Each row of a before or after table is a point. One or more steps were done to the points. Then noise was added and the rows were shuffled. The steps act on columns, c1 being the first. Write out the steps. A step turns or swaps two columns, mirrors them in a line or flattens them onto one, adds a multiple of one to another, or multiplies or shifts one. Angles are multiples of 10 degrees, from the lower column toward the higher: turns from -170 to 170, lines from 10 to 170 but not 90. Use the fewest steps. Two steps may share a column if one is a turn and the other turns, adds or multiplies; they go together, in the order done. Otherwise the lowest column goes first.

Before (11 x 2):
[[-14 -17]
 [-38  12]
 [-49   3]
 [-33  19]
 [ -7  -5]
 [-10 -10]
 [ 25  53]
 [-17   4]
 [-60 -12]
 [ 19  38]
 [-38  32]]
After (11 x 2):
[[ -9 -40]
 [ 58  -4]
 [-22  -4]
 [-21 -44]
 [  9 -49]
 [-41 -45]
 [ -4 -17]
 [ -9  -3]
 [-14  -4]
 [ 42  -3]
 [ -1 -39]]
Steps: mirror c1 and c2 in the line at 30 degrees

Before (10 x 4):
[[-26  -9  -2  44]
 [ 17   2  17 -19]
 [ 21  -8 -13 -44]
 [-37   5  19  54]
 [ 17  10  10 -40]
 [  8   0   4  58]
 [-10  39  20  62]
 [  2 -16  33  50]
 [ 22  -5  35  38]
 [  9   7  36  21]]
After (10 x 4):
[[-29  12  -9 -16]
 [-21  15  23 -44]
 [-16 -38 -30  36]
 [  3   5 -23  75]
 [ 26 -31 -10  39]
 [-40 -22 -26  30]
 [ 40 -21 -34  49]
 [-24 -11 -33  22]
 [-20  28  -5 -28]
 [-12 -28   0  51]]
Steps: multiply c1 by 1.3; turn c1 and c3 by 160 degrees; turn c2 and c4 by 30 degrees

Before (11 x 6):
[[ 10 -27   2  -9   4 -28]
 [-48  18  36 -32  21  -3]
 [-61 -18 -10  52 -37   0]
 [-26  15 -43 -33 -34  -6]
 [ 10 -15 -44 -30  -8  -7]
 [  6 -17  -6  31 -12 -26]
 [  1  27  39  10  -5 -29]
 [-32 -10  30  27  24  20]
 [-47 -19  22  24 -43  50]
 [ 17  -6   0  51  -1 -31]
 [-13  -8   4   1 -30  49]]
After (11 x 6):
[[-67  19 -10 -15  22 -16]
 [ -8  37  -8  29 -13   9]
 [-34 -16   3 -28  -8 -52]
 [-64   0  20 -40  12 -59]
 [  0 -21  38   7  -4  47]
 [  3  50   1   0  -5   3]
 [ -1   5  32  24  37 -27]
 [-43 -21 -44 -77   1  15]
 [  1  27 -44 -27 -13  -5]
 [ 10  24   2  59 -14  25]
 [-17 -22  34 -48  52  19]]
Steps: turn c1 and c5 by -50 degrees; add 1 times c1 to c4; multiply c2 by 1.6; turn c2 and c6 by 150 degrees

Before (13 x 8):
[[  6 -37 -23  18 -11  -5  10  30]
 [  5  19  -2 -19 -16 -17   4   5]
 [ -7  10  -7  20  34   2 -65  32]
 [ 70  38  63   6 -22 -15  12  25]
 [ -9  37  -1  15  -2 -28   6  18]
 [ -2  41 -11  17 -12 -14   4  19]
 [ -9  18  65  -2  20  19 -42  18]
 [ -6  28   5  12 -12 -23  19 -95]
 [  6  15   9  -1  -1 -32   8  23]
 [ 10  21 -21  21   8 -14  18   3]
 [ 15 -14  -2  15  -7 -24 -16  -5]
 [-10 -16  -4  20 -15 -33  12   6]
 [ -8  16 -20   5  27 -24   3  15]]
After (13 x 8):
[[  9  41  37  -6  21  -4 -71  19]
 [ 11  -8   3  13   0 -46   7  21]
 [  3 -10  13  29 -11 -34  13 -89]
 [ 11 -20 -16   1  29 -26  10  15]
 [-68   9  59   4 -24 -42 -20  24]
 [ -7  -9  -2 -17 -16 -23   4   1]
 [ -6 -38 -14  14 -12  29  20  35]
 [ -5 -31  12  -3  -1 -27   1  20]
 [  9 -57   4  17 -15  -6  10  10]
 [  6   9 -38  16  35  -9 -54  35]
 [  1  13  -6  13 -12 -42  11  20]
 [-11  -3  -8  20   9 -25  26   7]
 [-16 -47  -7  16  -5   1 -12  -1]]
Steps: multiply c1 by -1; turn c2 and c6 by -60 degrees; multiply c2 by 1.6; turn c3 and c7 by -30 degrees; turn c4 and c8 by 10 degrees

Before (14 x 11):
[[ -1 -28  53   6  -7 -14 -29 -23   1  45 -19]
 [-15  -2  -1 -53 -41  15 -14 -17   7 -17  39]
 [ 12  63  68 -16 -26 -16 -30  38 -20  47  41]
 [ 15  27 -32  -9  23 -38  31 -13  15 -14  51]
 [ 24  -6 -13  18 -28 -11 -48  -6 -26  10  42]
 [  0 -24 -13  42  25  22 -31  49  47   6 -19]
 [-13  26  -2  34   9  45  11   4 -34  40 -18]
 [  3 -25  -9  18  -2 -37  11  16  34 -44 -25]
 [-38 -42   4 -31  49 -13  25   9  -2 -15   4]
 [ 18 -40  41  31  31 -41  49   4  58  31  -9]
 [  5  -6  29 -31  32  12 -22 -33 -14  -3  -7]
 [-18 -26  32  50 -13  -9 -23  26   2 -37 -42]
 [-42   6  14  37 -26 -33 -39 -20  51 -32 -14]
 [-35 -22  44  22 -28  41   7  -5   4 -36  29]]
After (14 x 11):
[[-21 -29  49  42  -5  -9   6 -30   1   2 -39]
 [ 37  49 -30 -15 -47   1  -9  -3   9 -21   2]
 [  1  23 -15  11  26 -13 -39   9 -16 -32 -53]
 [ -8  35   9 -14 -11  13  31 -18 -33   6   3]
 [ -7   4  -8  37 -25  10 -11  36   9 -53  24]
 [  9   6 -11  56  28  -3 -10 -31  10  62  22]
 [ 20 -35  11 -27  -5  25   3   6 -13   1 -33]
 [-23  33 -58  55 -37 -47  20  51 -13 -15   5]
 [  6  -9   8  72 -26  23  34  -2  28 -25  48]
 [ 39 -30  35  63   3   4  24  48 -26 -42  24]
 [  0  19  26  62 -20   3   6  53  44  25  20]
 [ 31 -28 -25  41 -21  52  43   2  -2   3 -24]
 [ -1  -6  15  22 -26 -42  63  -4 -23  16  18]
 [ -6 -32   3   6  68 -41  76 -18  41  25 -43]]
Steps: turn c1 and c11 by -170 degrees; swap c2 and c5; turn c3 and c7 by 110 degrees; shift c4 by 20; turn c6 and c10 by 50 degrees; mirror c8 and c9 in the line at 40 degrees

Before (9 x 12):
[[  6  14 -14 -22  -4 -12   8 -15 -28  12   9  -3]
 [ 13  -8  -6 -14  -1 -17 -21 -19 -29  10 -17  -4]
 [  5   9   3 -10  14  10   3 -36  22  18  -1  -3]
 [ -9   0  -3  27 -22 -19  11   4  -2  16  -1  -7]
 [  7   8  -4 -37  -1 -19  12 -45  22   8  -9   5]
 [-21   6  -1  13  -9  -5   2  12  31  26  -9   4]
 [ -6   7 -15  25  -3  -8   0  -8  19  39  -2   8]
 [ 26 -25   2  -9   6 -34 -13  -5 -11   9   3   1]
 [-38 -12  -5  10   5 -18 -20 -12   3   5  -6  11]]
After (9 x 12):
[[-23  15  -9  23 -22 -19   5 -26 -10  14  -1  -6]
 [ 13  -1   9 -12  14  10  19 -22  12 -30  -1  -7]
 [ 15  -5 -42 -24  -3 -12 -16 -25 -24  -7   9  -8]
 [ 65 -24   6   8   7 -34 -17 -32   4   7   3  10]
 [-15  24 -44  13  -2  -8  14 -45  12   7  -2   5]
 [-52  14  -4   5  -9  -4  25 -24  19  21  -9   3]
 [ 17 -17 -12 -33   0 -19  24 -36   5 -35  -9   2]
 [ 32 -16 -18  -6  -1 -17 -36 -28  -3 -11 -17  -1]
 [-94   1 -14  13   5 -18 -10 -21  18  -5  -6  15]]
Steps: multiply c1 by 2.5; turn c2 and c12 by -20 degrees; turn c2 and c4 by -40 degrees; multiply c3 by 3; add -0.7 times c6 to c10; turn c8 and c10 by 70 degrees; turn c7 and c9 by -50 degrees

Before (14 x 14):
[[ 44  24 -16 -68 -11  44  33 -36  -1  -1  -3 -43 -29  45]
 [-20  26  35  11 -17  47 -35   4 -29 -19 -40  22  12  49]
 [ -1 -12   8  12 -30  -2  42  26  31  16 -53  -5 -29 -33]
 [ -1 -22  -7 -12 -21  34  23 -11   6  63  18  15   8  -8]
 [ 33   0 -28   5  29 -21 -13  -1  -8 -31  30  -6  36 -20]
 [ 18 -23  23 -33  17   1  41  12   0  -7 -18  19  40  -6]
 [-31  24  20 -31  -8  47 -31   8  21  39  27  12  32   4]
 [-22  -9 -21 -44  -9 -26  39  17  -5  45 -26  -8 -24   7]
 [ 11  36   8  16  47 -19 -20  44 -36  -5 -26 -13   1 -23]
 [ -1 -27 -31 -27  34  22  30  -8  21  20 -53  -2  42  48]
 [ 13  39  39  -3 -20 -23  19 -35  19  39  25  25   4 -29]
 [-11  31 -29 -10  -4  30  27  13 -17  -4   0  33   4  49]
 [ 41 -25 -18 -25  -1  -6  24  -7  37  34  -6  37  16  13]
 [ 24  12   0 -11  27   4   9  -2  16   1  33 -29  -7  49]]
After (14 x 14):
[[-37  24 -17 -65 -10  25  29  43 -43 -36   8  10 -47  28]
 [  6  28  36  11 -16  26 -35 -20  28 -59 -32  26 -13  52]
 [ -5 -21 -20 -24   2 -25  22  40  29  74   3 -42  10  20]
 [-14 -24  -8 -18 -20  16  19  -2  10  97  27  -9  13  -2]
 [ -7 -26 -27 -27  36   3  31  -2  -5  62 -43 -21  11  61]
 [ 16  -7 -20 -45  -6 -46  40 -25  -7  61 -15   5 -27  -7]
 [-35  36  39  -5 -21 -41  19  13  22 -18  34 -23  18 -21]
 [  7  25  22 -31  -7  25 -33 -28   7   3  35 -25  26  19]
 [ -4  10  -2  -8  26 -19   8  22 -31 -14  42  -8 -31  37]
 [ 11 -23  23 -32  19 -23  38  17  18  30  -8  -4  38  13]
 [ 25 -10   8  10 -31 -20  39  -3 -10  34 -38 -31  -9 -43]
 [ 44  37   9  14  48 -37 -20   9  -4 -59 -17  38  12 -17]
 [ 12  33 -29 -11  -3  13  32 -11  39 -53   8  11 -19  45]
 [  0  -2 -28   6  30 -40 -12  34  -3 -31  41   9  42   2]]
Steps: swap c1 and c8; add -1.5 times c2 to c10; shift c6 by -20; turn c9 and c12 by -100 degrees; shift c11 by 10; turn c13 and c14 by 30 degrees

Before (13 x 20):
[[ 32 -14  16 -24 -19  -6  19  -8   3 -12  20 -10   8  -9  29  -5  20   2
  -31  13]
 [ 10  -7  35 -19 -18  14  -9 -13  11  17  -4  14 -10 -42 -17 -14  -1 -29
  -29  -5]
 [ 27  19 -14  14  21  22   3 -10 -12 -31   0   6  29  -6 -13  23   7 -20
   -3  22]
 [-23  -5  38   4  -7  -9  11  29 -29  -3  26 -37  34  -4  36  28   0 -24
  -11  17]
 [ -4 -13  22  10  24  -5  25 -17   5  -8  -5  12  -4 -28   0 -25  41  -1
  -19  -3]
 [-13  18  32  14 -13  -3 -11  18 -13  17 -26  23 -19 -52  25 -13  31   8
    8 -18]
 [ 22 -21   4  16 -17  26  -9  26 -23 -13  21  18  23   4  37 -24  40 -22
    8  17]
 [ 26  16   1  12   0  -6 -10   2  -5   2  -7  14  32  -3   9 -21  47 -26
  -30  -2]
 [ 24  -8   4 -17 -16  20   6  14   8 -30  16 -29  -4   5 -21  -2  20 -33
   -6 -21]
 [ 29   7 -11  -9  38  34 -20 -11 -17   9 -20 -16  13 -41 -23  30  -7  18
    6 -15]
 [  1  27  26  14  36  44  -6  -6  -2   9   4 -21   6 -17  10  24  -7  -7
  -13   8]
 [  2 -14  -8 -31  16  10 -17  10  18 -21  10 -22  -4   8 -15  -2  47  21
    5   3]
 [ 13 -19   9  16  32  -6  31  31  16 -31   1  -8 -11  -2  12 -11  12 -36
   18  22]]
After (13 x 20):
[[ 53  32   9  16 -20  -6  31  31 -31 -31   1 -38 -11  -2  20  24   8 -31
   -1  23]
 [ 68  38 -12  -9   7  34 -20 -11  12  10 -20  52  13 -41 -14 -35  -3   8
   27 -15]
 [ 17  -6  38   4  -5  -9  11  28  11  -3  26  94  34  -4  20 -19  12 -29
  -58  17]
 [ 67  21 -13  15  19  22   2  -9  23 -31   0  29  29  -6 -12 -14   5 -28
   16  22]
 [ 72 -19  16 -24 -13  -6  19  -8 -13 -12  20  -2   8  -9   2   8 -19  -6
  -53  13]
 [ 66   0   0  12  16  -7 -10   2  20   2  -7   6  31  -4 -12  36 -27 -36
  -29  -2]
 [ 62 -17   4  16 -21  26  -9  26  50 -13  22  50  23   4  33  36 -24 -28
  -20  17]
 [ 41  36  26  15  27  45  -6  -7 -15   9   4  16   6 -16   0 -22   9 -10
  -35   8]
 [ 49 -18  35 -19  -7  14  -9 -13  -4  17  -4 -35 -10 -42 -32  21  16 -19
  -36  -5]
 [ 36  25  23  10 -13  -5  25 -17   3  -8  -5 -19  -4 -28 -12  31 -35 -11
  -30  -3]
 [ 64 -16   4 -17  -8  20   6  14 -37 -30  17  -6  -5   5 -21  15  -1 -35
    7 -21]
 [ 42  15  -8 -31 -14  10 -17  10 -46 -21  10 -36  -4   8  -9   4 -52  -5
   19   2]
 [ 27 -12  32  14  18  -3 -11  19  39  17 -26  22 -19 -52  25  15 -31  -3
  -32 -18]]
Steps: shift c1 by 40; swap c2 and c5; turn c15 and c19 by -40 degrees; add -0.7 times c3 to c19; multiply c9 by 3; turn c9 and c12 by -120 degrees; turn c17 and c18 by 150 degrees; turn c16 and c18 by -160 degrees

Before (9 x 24):
[[-27 -13   0   9  -4 -18   2   6  -4  14   7  12 -26 -23  -3  34  -4  -2
  -12 -49   8  -6 -13  10]
 [-25   0  -8   5  27  33  -9  -7  24 -33  10  31  33  21  61  66  22  -1
    3  -3  72  33 -24  16]
 [ 12   7 -11   3   6 -17   7  16  31 -18 -25   1 -29  14   6 -16  -7   9
    8   3  47  11 -14  16]
 [ -3   3  42  17  18 -13 -31 -64  29  16   3 -32  -6  15  -5 -24  16   9
   -2  -2 -16 -10 -25 -71]
 [-24  35  -4   1  12   8 -68  18  23  12  15   4  -8  13 -11 -14  11   9
   11   7  -1   4 -10  10]
 [ 13  19   4  10  -2 -22  17  11  11   0  -7  17 -28  19   0  29   0  -7
    2   9  -9 -15  -9   3]
 [-10  15  -3  19  21 -13  24  13  30  16  15  28 -10 -16 -14 -24  -4 -20
   11 -23  -1  -7 -10  -1]
 [ -8  17  18  21  14  32  18  -4 -60  10  11  19  69   9 -20  -9   9   7
   -4   4 -12  -4 -29  16]
 [ 50  -9  -3   9   8  -9  20  25  27 -22  15  -4  23  10 -20 -13  19   5
  -16  -2 -16  20 -13  12]]
After (9 x 24):
[[-54  -6  -2   7   9  -9 -16  23  22 -24  13 -16  11 -17 -20 -14  20 -11
  -14  -6 -15 -13 -16  13]
 [-25  19   4   9  -2 -24   8  10  13   9  -3  55   0   8  -1  35  -4   7
    5  11  -6  14  -5   6]
 [ 16 -13   3   9  -4 -15  22   3  -3  20   5  35  -7 -29  -6  33  -5   3
   -7 -48   7   5 -14  11]
 [ 27   0 -10   2  27  33   9  -7  21 -40   6  90  13  25  61  66  20 -10
    9  -1  74 -32 -24  18]
 [ 23   4  43  19  21 -10 -20 -68  30  17   7 -95 -10  78  -4 -27  16  -5
    1  -2 -19  11 -23 -75]
 [-14   8 -11   1   6 -16  -4  17  28  -6 -23   1   2  -1   7 -17  -7 -15
    7   3  50  -4  -7  16]
 [ -6  16  18  23  12  29  20  -5 -58 -10   7  59   1  16 -20  -6   9  -4
    1   6 -15   4 -32  21]
 [ -6  16  -1  22  23 -14  25   9  31  15  15  86  -4 -29 -15 -25  -8  23
   13 -24   0   1  -6  -3]
 [ 63  34  -5  -1  14   6 -39  20  23  14  16  11  -3  -7  -9 -16  13 -11
   10   2  -2   0  -6   9]]
Steps: mirror c1 and c7 in the line at 110 degrees; add -1 times c8 to c14; flatten c10 and c13 onto the line at 160 degrees; multiply c12 by 3; turn c18 and c22 by 160 degrees; turn c19 and c23 by 10 degrees
